Rows are points. The points of each table are mixes of a few directions, plus a little noise. Count the directions of each table, and those that both share. Where both have some left over, give the other angles between the two spaces (their principal angles), to ten degrees, smallest first.
In the rows, zero is written as 128.

First (4 x 2):
[[151  86]
 [151  86]
 [108 164]
 [102 176]]
Second (7 x 2):
[[ 78 219]
 [132 121]
 [149  90]
 [126 132]
 [137 112]
 [155  80]
 [120 143]]
Directions: first 1, second 1, shared 1

First (6 x 6):
[[ 73 141 116 122 134 154]
 [167  92 126 139 115  92]
 [196 165 165 127 135 132]
 [ 75 119 131 144 128 179]
 [ 42 141  97 110 136 145]
 [211 110 134 126 117  66]]
Second (6 x 6):
[[ 60  42 195 137  96 144]
 [172 184  85 122 148 119]
 [114 109 143 130 120 132]
 [191 206  67 120 158 113]
 [114 112 142 129 122 131]
 [117 115 137 130 123 131]]
Directions: first 3, second 1, shared 0; angles 40

First (9 x 9):
[[139 149 118 137 123 122  79 105 141]
 [121 114 127 124 119 107 171 158 155]
 [ 61  95 107 168  86 120 128 138  72]
 [183 163 127 106 140  94 120 125 229]
 [ 85 101 114 150  94 102 155 151 121]
 [164 136 166  90 191 195 138 110  71]
 [125 141 126 142 132 155  68  93  79]
 [198 171 137  97 157 121 103 111 205]
 [ 79  85 130 139 113 133 190 163  78]]
Second (7 x 9):
[[137 131 132 122 138 134 127 125 126]
 [ 90 110 107 156  89  96 133 144 133]
 [ 34  87  77 195  34  52 139 166 144]
 [119 123 122 135 117 120 129 133 130]
 [212 166 174  68 215 198 117  93 115]
 [152 141 141 110 154 148 127 118 123]
 [151 138 141 110 151 146 126 119 124]]
Directions: first 3, second 1, shared 1

First (11 x 14):
[[126  94 106 145 162 129 122 171 107 163 130 101 115 175]
 [114 165 122 161 121 120 139 148 142 107  82 130 143 177]
 [122 120 126  95 123 131 119 115 116 117 148 126 136 123]
 [142 172 160 157  96 127 148  97 169 111 102 160 130  73]
 [144 113 152 124 119 146 129 104 134 145 149 132 128  69]
 [140 123 154 143 116 150 134 115 140 143 130 130 136  85]
 [128 162 156 153  96 144 143 111 156 111  99 141 154 102]
 [149 111 129 153 147 122 132 137 133 162 133 129  98 108]
 [ 94  92  73 101 170 119 105 187  75 132 135  85 134 249]
 [118 139  86  54 142  70 111 110 109  81 159 151  93 152]
 [131 116 146 121 117 149 127 114 128 135 141 124 142  97]]
Second (9 x 14):
[[111 138 109 102 123 123 104 129 112 139 169 134 122 102]
 [110 163 112 148 114 125 122 145 126 135 128 129 139 136]
 [ 83 103 139  64 156 144  91 139 136 119 126 168 104 105]
 [207 131 124 193 101 107 181  94 114 138 141  71 150 147]
 [ 83  91 129  31 156 139  77 126 120 126 168 169  94  76]
 [139 134 133 154 125 128 142 130 135 125 105 121 137 146]
 [ 92 141 143 140 141 143 123 159 156 112  64 153 130 157]
 [179 138 120 173 106 112 161 107 115 138 144  89 146 139]
 [149 115 141 146 132 130 149 121 137 121 104 118 132 145]]
Directions: first 4, second 3, shared 1; angles 70, 90

First (9 x 20):
[[138 120 108 110 139 147  84 163 146 143 154 146 111 134 117 138 123 156
  127 137]
 [129 135  85 122 132 147  75 149 151 161 155 142 123 130 114 128 133 155
  121 134]
 [146  96 181 105 143 125 155 155 116  88 121 135 104 136 136 148 107 126
  142 133]
 [144 109 124 102 145 147  90 173 143 131 153 149 103 138 119 145 117 156
  132 138]
 [107 170  38 151 112 144  63 110 156 195 152 128 154 119 110 103 156 147
  106 125]
 [115 147 106 146 116 124 126 103 129 145 124 119 146 121 127 114 141 121
  120 123]
 [123 117 222 147 116  83 249  73  77  58  64  95 143 121 160 126 119  65
  143 114]
 [131 125 131 124 130 129 127 133 129 126 130 130 125 130 128 131 126 130
  129 129]
 [120 132 159 145 117 106 182  91 105 104  97 109 143 122 142 120 130  96
  131 119]]
Second (11 x 20):
[[161 147 136 130 134 152  97 176 124 125 152 142  97 128  95 161 125 147
  136 152]
 [134 141 162 151 121 140 158 111 118 135 102 110 132 125 132 123 138 103
  141 134]
 [149  96 152 108 156 133 113 155 127 123 134 161 133 119 137 165 107 155
  155 125]
 [131 169 136 146 113 144 142 131 101 123 112 109 130 116 107 127 139 110
  133 150]
 [102  87 118  86 130 101 145 130 136  95 131 122 113 149 147 100 112 125
  102 116]
 [135 207 112 203  98 111 134  82  98 140 125 117 163  96  98 147 156 111
  129 126]
 [152  67 178 115 149  94 148 138 146  87 151 150  93 154 151 155 103 139
  127 102]
 [ 97 135  94  85 131 204 101 153 141 190  93 103 141 126 133  73 142 124
  138 166]
 [ 87  76 143  67 140 152 165 122 132 137  74 102 144 138 174  69 119 104
  135 133]
 [109 137  74 140 124  79 110  95 120 122 145 149 171 105 130 139 124 146
  117 100]
 [152 144 101 178 115  97  92 118 163 134 193 141  93 152 105 147 140 145
   93 103]]
Directions: first 2, second 6, shared 2

First (9 x 32):
[[149  81  95  88 113 164 171 123 145  88 171 173 190  66 111 132  85  45
  192 167 142 185 162 143 159  50 157 110 122 130  99 175]
 [140 117 143 119 107 133 140 139 127 124 131 124 135 141 148 131 135 118
  139 137 122 129 118 155 130 115 105 114 122 140 115 137]
 [106 135  70 136 177 139 106 109 143 126 147 170 145  49  64 131  87 105
  136 125 138 155 178  62 156 134 206 145 149  96 151 136]
 [ 98 181 119 181 163 158  59 180 131 200 121 152 110 100 125 157 127 146
  114 127  69  99 131  78 167 230 151 100 155 110 158 129]
 [138 123 158 122 107  98 145 112 114 113 109  91 104 186 152 109 157 159
  107 112 146 108 101 159  95 116  86 141 114 144 122 108]
 [151  71  98  75 114 135 186  90 144  62 162 154 178  85 101 115  91  61
  179 154 171 186 160 147 134  26 152 134 115 131 100 159]
 [114 155 121 156 142 161  90 172 133 175 135 153 132  99 132 152 122 120
  136 139  84 120 132 106 163 185 143  97 144 121 138 142]
 [121 153 166 142 125  79 117 110 108 134  89  73  76 208 149 109 176 206
   70  89 141  81  88 140  80 160  84 158 121 137 142  81]
 [136 139 181 133 104  84 134 115 105 128  92  68  82 220 167 109 181 194
   83  99 138  84  80 167  75 139  63 147 111 150 128  89]]
Second (10 x 32):
[[131  97  90  96 142 107 159  72 137  72 142 138 147  97  82 107 102 108
  137 124 180 164 160 110 117  63 168 165 124 117 127 126]
 [125 121 103 123 139 147 128 130 138 125 146 155 150  86 108 135 104  98
  149 141 126 150 151 111 150 118 158 122 135 119 128 146]
 [129 133 140 132 123 121 127 130 124 132 120 116 118 147 138 126 139 141
  119 123 126 118 117 136 119 135 113 129 125 132 128 121]
 [136 132 177 124 106  64 145  93 104 107  86  57  76 229 159  96 180 204
   73  90 162  86  80 166  60 123  64 167 107 147 128  76]
 [118 181 172 187 113 198  63 249 124 240 123 146 120 133 197 183 150 126
  139 155  14  84  93 141 184 248  88  39 145 138 130 158]
 [131 100  94  99 141 109 157  76 136  78 141 137 145 100  86 108 104 110
  137 125 176 161 157 112 117  69 164 162 125 118 127 126]
 [129 132 142 130 122 116 129 125 122 128 118 112 115 153 139 123 142 146
  115 121 131 116 115 138 114 132 110 133 124 133 128 117]
 [127 128 123 129 130 136 125 133 131 132 133 136 134 117 126 131 122 119
  134 132 123 132 133 124 136 130 135 123 131 126 128 134]
 [124  97  52 103 160 164 141 109 156  97 176 198 189  13  60 136  59  45
  183 158 146 195 197  80 177  75 218 129 143 102 127 171]
 [128 158 186 156 104 118 107 164 109 170  95  85  86 205 187 133 177 182
   94 114  94  75  76 162 107 186  61 110 121 147 129 106]]
Directions: first 3, second 2, shared 2

First (8 x 32):
[[ 85  96 100  40 143 204 108  74 177 182  62  75 138  92 106 178  93 175
   95  62 155 105 169  94 113  50  52  85 152 110 136 192]
 [138 147 151 189 117  84 158 139  92  95 163 184 134 156 142  68 163  97
  156 196 124 140 112 136 123 184 176 146  94 122  97  75]
 [112 188 111  76 107  79 105 105 109  59 137  93 114 168  63 158 155  96
  108  96 125 159 115 139 123 104 151 166 156  89 107 148]
 [129 168 130 128 113  81 126 126 103  76 151 132 120 161 101 121 155  97
  130 138 120 151 111 142 125 141 164 159 130 109 109 115]
 [190  61 139 191 155 170 124 217 154 205 141 127 121  70 211 146  71 167
  142 120 101  97 114 151 171 155 110 108 134 216 210 123]
 [112  83 136 145 142 179 151 109 146 183 101 155 149 101 161  98 116 156
  138 152 149 102 155 101 115 129  96  87 100 133 122 121]
 [ 84 137 113  68 124 148 124  68 139 125  93 108 136 133  89 138 135 134
  109 106 153 128 153 103 103  84 101 113 133  84  98 157]
 [171 144 143 188 122  80 130 187 101  99 177 150 114 142 151 115 138 103
  147 156  99 143  92 162 153 179 177 161 125 159 147  94]]
Second (10 x 32):
[[129 119 106 105 135 121 110 152 115 129 125 111 107 124 116 126 116 101
  144 101 110 153 112 123 152 115  92 140 137 117 129 131]
 [121 101 130 163 144 188 140 138 122 196  85 133 141  83 110  21 119 154
  155 162 163  96 131  44  87 143  99 121  91  68 117 120]
 [161 173 126 115 124 150  70 126 103  79 135  90 122 118 152 213 113 135
   72  57 164 124  95 155 199 131 119 144 142 175 170 153]
 [ 86  60  99 100 140  77 177 156 147 176 125 155 104 147  90  49 132  76
  215 171  47 176 151 111  83  99  93 121 131  73  77 103]
 [115 125 164 152 123 174 157  60 160 141 117 162 174 122 176 157 136 187
   87 158 177  75 171 136 103 138 156  78 105 167 128 132]
 [159 164 120 114 128 153  69 136  99  91 128  87 118 111 144 193 110 129
   84  57 161 128  92 141 197 129 105 146 140 160 167 151]
 [149 186 167 173 101  87 144 116 135  78 168 140 148 162 124 150 162 152
   95 169 136 104 129 167  92 163 239 149 135 151 138 121]
 [164 183 138 161 115 106 104 162 101  90 150 104 121 133 100 116 140 128
  113 128 138 123  90 127 126 159 183 178 136 115 149 127]
 [ 96  81 127 142 135 117 180 135 148 185 114 161 132 129 101  31 138 122
  187 194  98 130 156  88  60 126 126 114 110  73  88 104]
 [ 99  88 103  54 134 107 129 100 151 116 134 137 114 150 166 223 113  96
  128  82  87 170 153 187 180  77  69  89 152 182 118 139]]
Directions: first 3, second 4, shared 1; angles 40, 80

First (10 x 32):
[[151 115 103 128 154  58 117 126 137 109  87 162 120 110 122  94 104 116
  116 113 147 124 120 179 180 100 119 130 118 134 116 135]
 [170 139 166 122 111 174 221  94  74 112 160  91 143 146 138  99 133 227
   90 113 138 137 115 149  99 175 127 143  82 101 125  55]
 [138  83  70 118 126 102 151 181 158 170 118 140  94 137 116 174 148  96
  168 155 157 134 123 109 125  91 129 125 192 127 103 160]
 [123 108  86 137 118 105 125 150 148 120 104 136 117 128 113 150 133  85
  117 116 136 142 116 113 144  95 109 120 142 117 137 146]
 [131 176 173 113 172 167  79 113  99 146 161 125 147 122 146  96 142 166
  161 164 118  86 177 163 101 145 151 128 125 165 113 142]
 [106 144  97 144 151 126  67 141 131 118 109 132 131 130 112 125 138  74
  113 116 123 120 148 132 136  91 108 103 124 140 151 170]
 [ 70 135 143 127 161 141  54 136 156 196 143 129 120 144 139 141 109  95
  192 162 111 100 161 113 101 158 166 123 170 172 123 188]
 [133 144 180 101  77 179 133 138 142 120 174 129 145  89 148 183 176 140
  180 184  92 126 132  62 104 129 147 144 164 123 109 107]
 [149  93  87 141 103  70 175 130 141  85  82 143 116 120 111 124 109 108
   75  82 147 163  79 135 176 100  97 129 104  93 139 102]
 [109 143 175 148 107 160 162  73  97 104 139  92 146 152 136  95  88 173
   68  77 110 146 106 127 116 196 127 133  59 109 163  77]]
Second (9 x 32):
[[128  65 161 141  65 107 134 221 159 120  80 167 142  84 100 181  71  95
  144  85 122 176   7 136  76 146 172  82 132 197 117 194]
 [130 132 113 145 108 157 109 117 123 107 177  71 139 109 101 128 179 120
  132 156 121 139 131 113 156  98  81 135 166 127 154 121]
 [156 161 132 137 135 157 138 100 136 151 141 101 143 164 135 128 168 127
   89 125 104 109 168 111 134 135 138 137 150  73 147 125]
 [126 115 133 147  74 129 114 144 128  81 161 138 129 125 143 127 118 125
  137 120 122 168  86 107 129 103 117 127 120 144 133 136]
 [142 145 109 126 195 133 143 128 106 182 106 121 126 153 129 121 124 111
  122 117 135  95 191 173 138 147 160 147 138  92 125 103]
 [ 95 117 164 109  39  89 114 101 153  31 147 213 105 130 190 107  82 187
  138 128 127 173  49  52 103 107 101 111  43 174 103 148]
 [125 135 141 107 182 136 114 118 152 160 108 115 125 112 112 118 160 133
  132 141 126  87 157 146 127 145 124 116 157 126 139 148]
 [123 143  86 108 162 109 170  96  89 166  94 111 123 130 100 141 116 142
  116 152 157 103 172 138 137 143 122 148 103 119  99  75]
 [132 140 110 131 192 137 116 128 106 156 135 118 117 144 139 101 133 113
  144 126 137 103 189 174 153 127 137 151 143 103 136 104]]
Directions: first 6, second 6, shared 0; angles 30, 50, 60, 60, 70, 80

First (8 x 32):
[[136 167  69 120 104 119 138 137 146 147 156 134 138 129 119 110 100 141
  102 144 115 120 124 159 122 128 124 143 130 113 108 105]
 [ 72 105 144 124 113 161 136 164 121  94 147 118 140 140 163 115 197  73
  104 108 147  60 104 118 135 120 181 136 132 166 157  89]
 [131 105 151 132 134 137 118 130 127 101  93 121 125 142 136 118 106 123
  112 112 116 141 145 110 135 106 111 134 126 134 137 154]
 [149 120 148 112 144 122 127 112 164 142 128 135 100 120 128 153 156 134
  146 145 145 141 142 139 125 165 132  99 117 159 116 170]
 [114 133 124 134 128 111 107 115 122 129 128 121 121 122 135 149 132 137
  137 123  96 140 123 123 140 126 111 132 118 128  97 172]
 [176 133 144 150 138 137 118 125 153 113 137 118 143 118  82 104 111 154
  131 113 172 143 130 110 101 142 119 132 157 107 167  66]
 [154 151 108 121 127 113 122 116 169 147 152 131 115 117 113 138 133 150
  130 146 132 139 132 149 119 160 121 119 124 137 105 144]
 [ 93 109 137 130 135 126 161 123  21 151  81 144 140 134 148 137  91 110
  160 132 102 140 123 116 148  76 127 130 120  82 137 123]]
Second (9 x 32):
[[140 121 133 129 137 141 106 133 132 112 128 121 122 137 114 116 124 126
  130 124 141 135 134 102 122 144 136 118 139 126 142 126]
 [141 122 132 130 140 141 107 129 131 113 128 121 123 137 116 117 123 124
  130 123 141 138 132 102 120 145 136 117 139 129 141 125]
 [113 135 122 126 115 112 153 124 124 147 129 138 134 116 144 143 133 132
  127 132 112 117 123 160 136 106 118 141 113 129 110 131]
 [109 140 120 125 112 105 164 123 122 154 130 142 136 111 151 148 136 134
  125 136 105 113 119 173 141  96 114 146 106 129 103 133]
 [146 118 135 130 143 147  95 133 133 105 127 117 120 142 109 109 121 124
  131 122 149 140 135  89 118 153 140 113 146 127 149 125]
 [109 139 120 125 110 105 165 123 122 153 129 141 138 113 150 146 135 133
  125 136 105 114 120 171 141  98 115 144 108 129 105 131]
 [106 142 118 126 109 103 168 122 123 159 129 145 140 110 154 151 136 134
  125 137 101 110 117 179 144  94 114 148 104 129  99 133]
 [109 138 122 125 113 108 156 123 125 151 129 141 137 116 148 146 134 131
  126 135 108 115 121 166 139 102 118 143 112 129 106 133]
 [183  98 149 134 175 186  30 142 145  56 127  92 102 171  67  75 108 116
  135 107 193 167 150   7  95 214 163  82 185 124 195 117]]
Directions: first 6, second 1, shared 0; angles 40
